Every row gives one point. A path goes straight from each point to the next, and from the last back to the first. The post is the endless flat space through its rows: a point in 2 columns, a line in 3, a plane in 4, and so on, so that a path can go around it. How many times does the path go around the post? Going back the other way cancels.
(in the rows, 128 means zero)

Post (1 x 2):
[[138 117]]
Path:
[[129 161]
 [161 155]
 [194 114]
 [181  82]
 [178 118]
 [161 161]
 [123 138]
 [131 147]
 [163 143]
 [199  77]
 [144  76]
 [ 95  77]
 [126  54]
 [190  93]
 [153  90]
 [102  56]
 [112 111]
 [ 99 101]
 [ 73  67]
 [ 78 137]]
Times around: 1

Post, 5 rows:
[[116 185 108 123  98 130]
 [120 109 153 152  87 146]
 [ 78 131 129 123 106 119]
 [ 94 166 123 151 129 156]
 [225 121  45  65 125 221]]
Path, 25 rows:
[[ 90  70 115 110 162 137]
 [152 177 117  94 145 172]
 [118 174 112  68  76 168]
 [140 142 131 133  29 167]
 [106  49 115 188 123 167]
 [103 107 121 130 109 105]
 [118 145 152  97 128 126]
 [ 45  96 171 115 116 125]
 [141 138 149 119   7  97]
 [167  61  93 185  96 197]
 [145 106 133 145  83 126]
 [124 169 174 180 148 141]
 [121 162 169 121 132 204]
 [ 84 189 131 107  96 134]
 [190 121  62  61  72 219]
 [ 72 168  97 178  90 129]
 [115 134  87 115 141 113]
 [148 166 131  91 123 132]
 [128 141 115  53 109 117]
 [121 113 137  98  92 156]
 [107 182 107 126  73 186]
 [153 157  97 134  40 163]
 [ 92  97 144 124  91 155]
 [194 110  68  99  91 199]
 [125 111  79 174 153 190]]
Times around: 4

Post, 10 rows:
[[104 164 153 194 120 100 131  87 101 181 139]
 [ 90 139 124 203 154 145 131  87 129 168 197]
 [161  91  62 105 160 107  79 122 142 101  71]
 [115 102 177 114  75 172 101 118 135 149 116]
 [141 189 163  90  95 157 116 102 166 158 148]
 [184 102  81 125 204 152 123 103 112 113  39]
 [145 139 208  76 105 123  89 151 169 183 135]
 [204 103  51  98 148 154  72 124 116 163  51]
 [167  90  45 124 159 115 155 134 118 155  73]
 [ 83 130 123 133 125 135 148  58 100 176 169]]
Path (22 x 11):
[[147 180 165 111 106 138 115 119  94 141 140]
 [197 128 162  39 137 201 104  67 141  96  96]
 [208 103 120 112  82 123 119 157 140 173 106]
 [207 170 177  53 130  78  73  89 134 231 109]
 [171 140 100 178 220 192 207  96 147 166  92]
 [159  91 114 159 146 218 182 105 152 145 120]
 [151 158 160 107  91 107 119  97 118 209 185]
 [169 144 107  85 137 117 104 136 116 203 136]
 [151 100  86  50 136 132 112 139 122 108  89]
 [171 125 127 142 119 123 120 136 120 147 125]
 [183 193 144 183 167 135 159  66  99 189 113]
 [152  82 169 134 154 188 153  83 112 150  48]
 [138 128 184 122 127 122 102 123 139 203  85]
 [149 172 216 131 170 121 113 141 152 142  92]
 [139  98  86 155 143 148 118 146 134 115 106]
 [ 88 158 120  88 201 155 110  64 120 123 119]
 [ 88  86 168 154 133  89  76 115 163 200 104]
 [103  68  53  98 137 180 207  60 159 116 135]
 [222 114  60 123 124 236  88  77 130 185  74]
 [126 134  55 134 149 147 135  72 136 172 141]
 [ 61 166  22 151 115  78 170 103 143 173 136]
 [112 204 123  90 134 156 123 142 164 131 153]]
Times around: 1

Post, 17 rows:
[[ 99 132 157 121  99 183 107 215 137  98  56 134 157 118 117 181 117 127]
 [ 88  77 138  79  97  79  88 148 149 143 143  96 192 123 167  72  99 140]
 [111  90  42 111 104 113  81  87 150 151  87 100 156 108 127  81 201 143]
 [176 180  98  84 130 104 120  94  99 186 165 100 138 209  48 109 115 105]
 [140  97  92 180  81 163 146 138 175 101 162 164 142 134 134 112 114  92]
 [134 179 151 160 130 105 167 187 178 144  98 106 149 174 155 113  80 132]
 [114 165 168 176 146 184 105 176 114 134 103 138 138 179 153  90  76 136]
 [172 113 102 144 170 117 105 110 152  70 131 134  77 133 115  41 119 133]
 [ 87 123 227 164 117 109  82 144 100 141  81 127 137  66 129 129 177 124]
 [137 115 125 153  95 125  81  87 149  95 168  95 243  86  92 103 125 152]
 [146 171 127 162 174 102 102 131  92 164 122 219 159 128 138 112  70  96]
 [190 167 138  97 163 151 177 104 157 190 138 113 149 187 185 109  86 180]
 [203 143 225 157 136 183 138 189  99 147 159 135 170  37  56  65 169 165]
 [144 188  77 153 133 116 161 153  92 184  99 148 100 105 151 161  70 140]
 [151 162 109 125  87 143 165 109  92 135  66 126 104  98  79  97 132  92]
 [ 97 131 135 131 188 119 148 131 120 104 160 163 158  98  46  96 148 105]
 [148 125 129 146 142 139  58  99 128 141 155 117 107  98 150  45 128  13]]
Path (28 x 18):
[[172 196 161  92 128 117 133 148  74 139 116  80  92 170  71  60 115  96]
 [144 165 157 226 131 154 155 162 151  68 115 128 146 137  93 130 146  71]
 [129  92 112 130  74  73  78 143  77 129 136  92 148 125  37  77 107 104]
 [154 128 156 187 135 164 121 101  75 151 137 155  93 114 121  46 115   7]
 [142 164 112 129 156 104 184 127 152 158 144  95 125 190 117 113  71  92]
 [ 70 162 146 136 175 140 136 146 122 220  72 191 109 186 123 103 105 116]
 [ 76 163 110 136 142 128 109  98 140 175  69  68 130 147 150  73 175 165]
 [175 129 157 159  66 102 119 116 152 146 176  75 136  87 172  88 175 175]
 [182  97 138  69 149  90 146 173 150 109 169 105 107 121 150  56 116 100]
 [111 159  54 195 132 140 133 162 121 121 100 109 132 118 104 103 149 104]
 [140 175 104 180 161 181 154 100  76 169 111 117 182 137  43 181 147  86]
 [188 133 139 118 112 184 206  85 113 154 143 125 157 112  65  86  67 154]
 [141 167 106 187  82  99 103  78 170 155  72 163 139  93 142 124  73  98]
 [190 137 135 160  91  72 157 161 173 117 171 158 123 123 116  82  96 140]
 [118 135  65 114 106 151 126 150 115  76 109 116 165 103  40 108 144 144]
 [199 162 100 119 158 117 122 109 101 116 155  98 171  32 110  44 148  48]
 [158 168 121 171 155 135 123 107 153 123 107 100 124 123 128  81 168 134]
 [161 141 161  84 151 100  68 107  78  87  75  12 103 108 167  95 121 147]
 [193  81 163 123 187 123 167 140 145 131 176 120 152 177 106 156 149 211]
 [157 104  96 133 114 131  97 164 182 169  73 166 142 119 198  34  66  55]
 [149 150 125 186 133 191  73  92 129 228 150 206 194 109 145  26  85  98]
 [150 144 131 109 117 206 148 130 173 136 173 172 224 112 126  72 149 143]
 [101 160 149 105  91 171 165 149 106 126 111 145 145 148 150 114 135 127]
 [192 162 212 121  93  78 171 182 110 163 165 115 192 239  85  76  86 125]
 [109  77 122 112 144 139 148 153 112 135 122 145 137 136 123 162 133 153]
 [147 178 141 196 201 142  99 136 199 184  68 110  94 175 192 148  86 124]
 [111 146 140 122 101  90 145  88 159 126  94 118 110 168  98  82 124 150]
 [134 164 145 127 107 127 132  75 139 124 120 106 155  89  92  42 157 156]]
Times around: 4

Post (17 x 18):
[[144 170 161 121 108 151 173 118 115 139 132 179 157 141 131 172 152 122]
 [131 202  92 122 150 175 159 108 105  99 118 149 137  81 160 135 147 156]
 [ 52 172  52 189 119 175 125 141 162 125 164 132 115 158  77 150 128 165]
 [149 116 165 111 164 133 118 147 109 149 167  78 101 150  99 107 111 124]
 [172 130 111 148  74 117 124 153 162 128 122  76 126 163 124  99 123 105]
 [138  94 104  96 148 109 115 106 145 127 154 141 174  81 130 136 152 116]
 [107 152  91 110 163 210 118  88 151 104 136 138 177 134 136 160 126 153]
 [104 198 108 102 147 138 196 125 203 128 116  46  24 125 165 111 177 133]
 [138 143  84 133 139 153 118 185 132  94 183 113 148 120 131 152  99  90]
 [ 96 116 107  97 143 147  84 163  97 110 121 147 142 130 225 136 128 109]
 [131 122 181  98 174  90 120 174 129 143 119 109 159  99 171 116 114 151]
 [147 133 116 127 148 134 125  91 142 125 144 130 124 161 152 146  94 149]
 [172 164 180 115 127 168 120 173 135 142  94 121  81  89 131 176 101 150]
 [192 139 169 128 175 134 160 124 156 123  66  90  76 109 115 141 115  97]
 [ 86  98 106 170 144 123 130 117 104 165 177  98 166 118 155 120  89 117]
 [183 121 105 166 128 185 117 142 150 169 112 185 167 164 159 161 137 174]
 [131 138 165  93 156 118  52 161  93 170 175 169 183 104 143 138 108  84]]
Path, 31 rows:
[[200 141 110 157 117 161 137 161 188 151 106 150 179 101 101 184  84 148]
 [162 101 138 104 186 198 160 126  95  90  92 132 133  68 206 139  86  78]
 [169 201 112 173 120 167  88 237 144 114 134 158 160  96 141  94 143 200]
 [126 188 127 134 121 187 129 181 190  97 150 102 168 134 159 200 131 206]
 [155 114 138 138 182 137 177 119  83 184 136  51 115 125 157 114 136 117]
 [152 163 132 101 130 176  69 201  41 123 124 183 139 103 159 147 114 120]
 [148  97 175 105 156 114 187 176 171 173 120  96 173  40 148 104 113 158]
 [ 28 130  66 143 220 142 129  99 156 137 147 141 100 105 157 109 168 168]
 [156 153 139 167 191 173 155 143 100 114 103 161 153 161 176  95  91 134]
 [149 122  52 140 152 206 114  95 114 119 144 117 106  98 166 109 124 140]
 [ 86 118 128 171 116 143 140  82 132 117 208 135 129 175 107 179 108 136]
 [ 53 135  58 183 175 230 121 143 145 112 143  90 197 179 158 172 116 199]
 [131 184   8 157 112 210 129 162 124  87 138  90  78 107 136 175 116 160]
 [ 72 159  93 225  97 118 116  96 177 203 122 138 183 164  73 109 160 198]
 [164  91 175 125 164 102 136  69 187 224 138  99  93 124 150 133 157  57]
 [ 95 124 171  90 205 170 106 181 121 139 158 151 156  65 119 106 141 109]
 [139  79  80  88 189 149 126  56 204 160 106 177 191  99 176 155 121  76]
 [121 160 109 130  91 149 104 166 120 148 162 145 145 166 124 138 132 162]
 [ 64 160 129  95 127 122 121  81 145 151 168 139 164  87  55 163 150 168]
 [154 103 145 111 139 115  77 165  88 108 115 161 146 112 126 169 127  92]
 [158 107  93 102 201 166 129 121 125 160 147 162 177  92 134 138 197 136]
 [149 198  54 144 135 196 154  87 118 112 129 145 140 139 159 150  81  93]
 [104 143  58 172 180 127 128 150 137 178 144 128 120 120 135  82 133 130]
 [123 143  59 118 157 138 182  76 208 104 111 144 116 118 178 126 159 211]
 [113  76 142  80 177 115  97 165 138 114 127 146 106 100 160 140 126 110]
 [141 138 138  41 160 142 107  89 164 140 142 201 161 137 124 151 139 153]
 [ 99 122 112 139 158 102  89 175  94 159 160  88 108 136  85 121 108  80]
 [126 152 159 148 121 126 116 189 102 122  88 110 175  71 141 179 142 210]
 [129 128 189 108 141  26  61 208 151 121 151 131 140 127  81 120 116 108]
 [165 115 126 118 157 175 132  96 194 149 149 112 172 134 110 198 177 114]
 [177 249  89 147 126 183 136 213 127 133 166 162 118 129 146 189  94 148]]
Times around: 1

Post:
[[153 126  89 122 137  97 136  77 120 146 159 122 120 155 147 116  88 143]
 [141  99 122 173 101  74 145 178 141 176  88 139  84 138 121 150 102  82]
 [137 152 143 110 167 113 126  90 156  96 120 166 128 160 147 159 110  86]
 [ 87  75 128  90 122  95 142 107  91 101 110 106 162 139 166  43  95  55]
 [130 156 113  88 145 177 154 131 130  36 134 113 127 149 110 170 158 172]
 [ 90 134 102  96 107 152  80 172 125 121 137  88 150 119 102 166 144 170]
 [110  94 106 119 162  88 152 139  96 105 148 126 132 121 166 148  90 117]
 [174  44 101  77 125 119 135 123  90 152 190 115 178 188 228 147 125 114]
 [ 94  69 118 150 115 103 125  75 124 141 160 151 120 162 175 136 113 122]
 [106 148  65 100 141 156 124 116 113  82 154 129 178 148 111 114 115  96]
 [215 183 106 175 124 173 162 117 139 140 118 144 198 128 149 137 175 137]
 [104 134 165 140 187 163 219 181 122 146  96 139  79 106 141 128  88  86]
 [ 81 113 169 208 168  80 110 130 144 103 151 112 119 198 210 162 108 129]
 [141 119 104 157 147 150 163 105 102 123  97  75 130 131 116 201  82 160]
 [ 87 181 123 175 156 132 177 161 115 174  91 153 126 159 163 123 210 116]
 [112 183 131 185 140 162 115 153  67 151 159 130 136 158 141 190 153 199]
 [ 68 136 148 101  95 112 183  89 119 103 146  86 147 109  89 116 142  86]]
Path (24 x 18):
[[214 113  73 152 122  77 100 156 112 110 173 129 121 160 132 180 154 174]
 [ 83 136 133 171 156 148 185 101  61 138 127 125 163  97  85 198 182 193]
 [ 39 117  96 108 134  96 167 108 144  81 163  84 187 141 184  77 154 158]
 [177 169 120 131 123  70 149 163 125 121 117 137 129 114  98 137 133 160]
 [ 84 192 107 123 162 134 216 126 106 109 100 174 132 135 135  85 168 118]
 [145  85  82 180 207  80 166 126 172  88 124 131 205 161 241 165 115 156]
 [ 86 161  94 185 156 123 112 132  79 154 140 111 117 122 144 117  60 179]
 [101 146  76 125  75  79  88  61 101 164 206  63 135 157 167 165 185 172]
 [ 75 131 178 141 196 115 191 151  95 109  77  97  98 162 197 116 141  89]
 [ 91 105 137 156 173 101 185 148 138  50 162 172 105 179 134 111 165  75]
 [104  87 107 106 198 182 174 179 160  85  64  88 159 151 166 128  88  90]
 [ 84 139 161 128  77  41  91  87 101 164 151  94 148 173 169 221 162 153]
 [158 209  46 140  96  42 161 209 123 124 119 187  60 165 141  69 241  74]
 [ 90 109 165 124 191 110 207 209  43  71 141  90 149 173 195 108 188  78]
 [167 159  72 231 117  85 126 165 180 128 151 133 150 131 126  94 143 226]
 [176  89 101 192 184 110 170 157 171  19 122 179 197 156 178 128  72  52]
 [ 90 147  37 113 106 104 144 206 162 118 124 216 110 134 127 151 164  85]
 [ 93 139  39 127 129 111 132 109 129  81 144 119  87 175 124 162  96 110]
 [ 51 144 116 129 128  95 127  94  89  78 112  61 128 147 103 109 152 163]
 [181 125 117 176 111  74  72 154 104  96 126 152 177 140 144 151 128 144]
 [ 56  82 117  73 130  82 172 100 157 178 109 154 106 153 166 105 105  31]
 [100 147  99  57  36 192 115  54 123  92 213  42 199 128 119  63 176 184]
 [154 100 109 125 104 214 159 168 117 205 121 128  99  69 129 131 151 123]
 [148 100  66 219 104 204 224 109  91 147  57 153  60 110 138  50  73  95]]
Times around: 4

Post, 17 rows:
[[148 152 109 102 136 119 123 166  73 176 142 117 144 135  77 140 124 110]
 [113 141 148 142 134 131 119 112 138 110 137  93  49  72 199 216 112  86]
 [145 158 116 105 167  80 111 162 139 180 152 112 136 150  92 134 155 155]
 [174  75 168 132 126 146 139 164 143 176 116  98 115 165 135 105 121 193]
 [164 109 143 110 129 178 117 135 158 107 176 136  74 182 176 131 112 136]
 [133  99 189 169 109 150 116 116 153 105 114 160  42 154 167  86 104 125]
 [138 173 111 159 138 124  48 130 100 167 154 163 151  73  69 142 163  98]
 [147 187  94 108 131 115  97 107  78 162 120 165 140 106 102 152 136 150]
 [134 121  86 130 125 100 126 104 100 181 134 135 150 160  89 167 185 128]
 [128  82 189 130 125 134  96  99 164 139 108 153  96 154 170 118  76 114]
 [118 117 138 131 104 175 107 140 155 119 105 103 111 170 121 121 121 172]
 [157  78 158  97  93 128 123 147 177 108 106 171  76 154 125 128 120 143]
 [ 95 122  62 143 188 113 154 130 137 110 138 111  99  82 194 192 110  90]
 [167 132 124 105 174 101  95 121  74 140 131 116 153 123  48 150 164 119]
 [160 163  73 124 140 117  92  95 103 172 115 112 147  90  82 114 176  89]
 [124 125 122 166  98  97 107 122 146  76 128 105 107 109 220 164 110  88]
 [148  67 145 179 101 145  70 128 161 124 102 124  34 160 179 124  99 129]]
Path, 26 rows:
[[163 111  68 103 159 143  67  98 119  81 162  99 184 109 138 135 191  94]
 [176  64 173 121 116 133 119 130 153 147 148  78  97 137 146 115 149 155]
 [151 105 110  68 117 213 158 144  93 110 130 111  65 209 169 124  66 128]
 [193 177 167  54 109 173  89 132  59 123 156 107 105 213  84 223 138 122]
 [117 197  77 112 138  94 113  56 141 130 143 109 218 113 167 170 142 123]
 [180 182 172  97 166 140 151 138 107 191 148 100  44 120 133 120 126 223]
 [135 163 137 104 118 107 112 159 123 166 152 119 174 117 146  90 130 164]
 [102 154  66 159 150 138 121 132 124 101 113 114  82 170 138 100 178 135]
 [117 105  52 128 158 105  93 185 168 142 137 102 164 135 102 139 171 157]
 [145 121 180 126 184  88 110 101 127 159 107 111 106 149  72 165 205 129]
 [143 118 121 143 133 169 142 139  90 114 122 130 119 147 131 186 124 164]
 [132 118  66 142 140 143  84  70  92  83 107 189 128 151 154 181  90  93]
 [121 147 108 118  90 211  94 114 103 166 143 132 135 204 133 115 113  95]
 [138 133 130 168 185 140  77 210 143 133 161  85  71 127 144 192 152 147]
 [124 159 110 129 167 105 149 138 128 152 155 134  96 166 131 183 133 130]
 [120  88 191 174 135  86 127 102 136 170  88 129 139 133 170  67  48 130]
 [107 166  93 107  60   7 126 225 228  87 175 138  88 140 198 150 173 171]
 [136 186  60  96 147 144  88 158  72 133 219 199 139 142  98 189 150  95]
 [127 154 175 142 132  81 146 107 108 142  61  97 110  82 161 114 112  59]
 [209 111 160 170 141 129 115 119  56 128  95 105  75 159 142 134 159 133]
 [117  90 149 171 132  40 160  25 106 177  87 113 141 123 156 227 168 104]
 [160  94 101  72 174  93 133  72 135 183 136 134  90  88 150 235 119 133]
 [156  96 161  92 140 113  93 195 124 177 197 109  82 130  90 164 120 108]
 [179  86 165 119 203 200 138 181 135 136 118  30  58 139 126  67 127 147]
 [177  71 182 107 209  96 107 140 112 183  67 118 125 121  65 132 110 102]
 [135 120 126 119 136 166 159 175 138 126  95  84 162 120 175 114 129 157]]
Times around: 3

Post (17 x 18):
[[169 108 147  95 154 144  97 174 196 110 127 205  54 172 198 116 133 103]
 [175 180 102 122 158 142 136 128 149 169 144 144  88  84 165 166 215 103]
 [ 62  89 129  89  71 140  71 111  81  89 166  54 173 147 129 143 108 143]
 [175 128 222 153 145 150 134 130 143  79  88 158  88 209 159 109 131 156]
 [177 110  98 134 121  65 126 121 133 114 127 155 124  86 162 111 180  91]
 [132 117 111 117 102 127 108 120 102 127  77 103 150 153 130 103  43  93]
 [129 129 152 124 125 154  96 168 121  95 126 114 136 105 175 174  76  86]
 [163  81 127 130 152 147 138 112 137 107 104 179 121 135 192 133 176 127]
 [ 70  56 209  99 141 161  62 117 111 129 119 109 154 131 120 143 122 134]
 [137 141 177 154  82 189 130 119 134 133 141 141 143 137 116 129  65 173]
 [149 131  96 146  51 155  97 139 100  85 185 142 146 178 122 152 158 108]
 [153 114  88 114 135 106 131 165  85 126 121  98 118 115  56  82  73 154]
 [145  85  85 117 201 115 135 146 198 100 130 155 118 145 152 104 151  69]
 [191  70 116 125 109  94 168 155 132  99  95 131 104 158 130 117 138 139]
 [ 99 130 172 138 112 152 142 144 105 124 134 168 187 168 132 118 168 152]
 [125 138  77 166  94 117 146 131  85 119 147 122 107 143 103 136 143 122]
 [142 122 127 178  95  93  97 140  73 149 163 115 168 141 150 130 168 157]]
Path:
[[164 101 165 186  86 109 162 101 169 119 117 124 131 110 136 140 120 168]
 [ 78  26 137 105  94 159 112 143 168  46 146 243 127 173 148 154 127  77]
 [142  89  83 117 117 127 116 110 148  66 151 188 149 111 188 126  97  59]
 [180 104 101 168 127 165 175 195 103 129 144 158 109 129 121 148 124 110]
 [178  50 120  78  45 191 144 153 121  40  87 213  55 126 123 145 212  63]
 [133 152 138 108 107 111  80 180 114  95 114 129 145 123 187 115 151 165]
 [170 135  86 165 152 102 158 173 106 180  98 177  87 105 150 202 186 140]
 [205 116 190 164 105 130 152  82 134  52 121  95 120 112 128 168  70 180]
 [118  93 151  78 107 130 130 190  91  93 154 122 107 182 166 193 165 116]
 [178 138 104 135 102 152  97 113 137 156 164 155 128 120  86  49  81  66]
 [ 83 106 101 127  20 183 147 209 105  76 177 107 184  94 157 179  73 128]
 [119 145 122  84  73 159  90 140 150 140 128 124 123  90 160 157  79 149]
 [180 124 123 146 169  76  89  90 166 167 133 164  91 122 142 113 136 162]
 [179 111 137 101 119 121 137 157 155 142 111 190 129  71 166 152  17  68]
 [112 120 132 125 140 138 115 181  81  97 113 124 133 157 200 130  50 114]
 [143 143 143 148 111 197 110 136 190 149 174 157 155 205 132  97 163  88]
 [111  75 158 176 171 147  80 128  88 173  72 104  86 166 109 148 193 138]
 [111 144 128 155 129 112 102 129  87 136  90 132 102 136 159 179 167 117]
 [141  40 153  91 140 133 135 158 181  84 127 211 171 186 151 152 135 117]
 [168 116 127 113 152 134 129 125 111  86 150 138 128 158 105 125 111 100]
 [249  75 209 204 195 132 136 150 172  73  75 149  73 140 160 121  90  59]
 [205  71 149 151 165  84 145 127 164 141  86 155 151  77 179  64 175 172]
 [115 126 213  93  38  93  85 209 103  93 121 105 150 136 170 154 151 173]
 [165 100  90 106 117  82  79 168  95  97 121 184 127 112 110 155 195  83]
 [196 135 101 172 155 116 146 119 130  85 166 165 139 128 183 206 194  34]
 [126 133 154 202 156 125 115  93 155 144 116 138 128 221  82 116 160  13]
 [180 118  74 144 124 172 145 123 157 102 160 128 117 104 191 137 165  57]
 [ 91  57 117 181 120 144  93 156 127  81 129 148 134 189 187 125 118 119]]
Times around: 5
